Each point is reached from the start by the listed moves, each made 0, 1 or 2 times, or once backwards (-1), plus a little noise. Say if it took an odd or an even number of moves. Then give how often each move was made.
(in the rows, 128 means zero)

Moves:
(1): [126 157 125 167]
(2): [144 146 136 136]
Start: [127 114 128 142]
Points:
[106 155 115 211] -> odd (2, -1)
[156 209 138 237] -> even (2, 2)
[125 173 123 219] -> even (2, 0)

Moves:
(1): [145 131 123 115 139 132 127 112 118 124 133 121]
(2): [123 126 122 132 133 113 141 108 111 132 125 143]
(3): [119 145 112 115 143 139 114 120 121 137 121 138]
(4): [116 123 143 115 144 151  94 138 134 114 135 153]
(5): [113 114 145 142 134 127 126 133 131 150 130 133]
(6): [136 121 124 118 132 161 105 119 137 126 139 148]
(7): [135 142 125 112 136 136 130 113 144 124 138 138]
(8): [154 126 112 114 132 130 146 142 142 116 111 124]
(9): [135 130  96 126 136 114 137 113 142 108 126 111]
Start: [127 135 117 135 126 125 106 110 125 125 117 149]
Points:
[173 164  60  43 190 194  76  75  93 107  86 240] -> odd (1, 2, 2, 1, -1, 1, 0, 2, -1)
[149 129   7 118 168 105 129  52 119  94  85 161] -> even (0, 2, 1, 0, 0, 1, -1, 1, 2)
[184 107  66 100 157 150 145  62 205  95 122 217] -> even (-1, 2, -1, 0, 1, 2, 2, 2, 1)
[152 105 140 119 147 162 116 102 194 139 141 186] -> odd (0, 0, -1, 0, 2, 1, 2, 1, 0)
[134 147  47 152 113  55 176  57 105 110  97 138] -> even (-1, 2, 0, -1, -1, 0, 0, 0, 1)
[ 88 114 170 156 150 116 120  78  96 192 130 218] -> even (0, 2, 0, 0, 2, 0, 1, 0, -1)
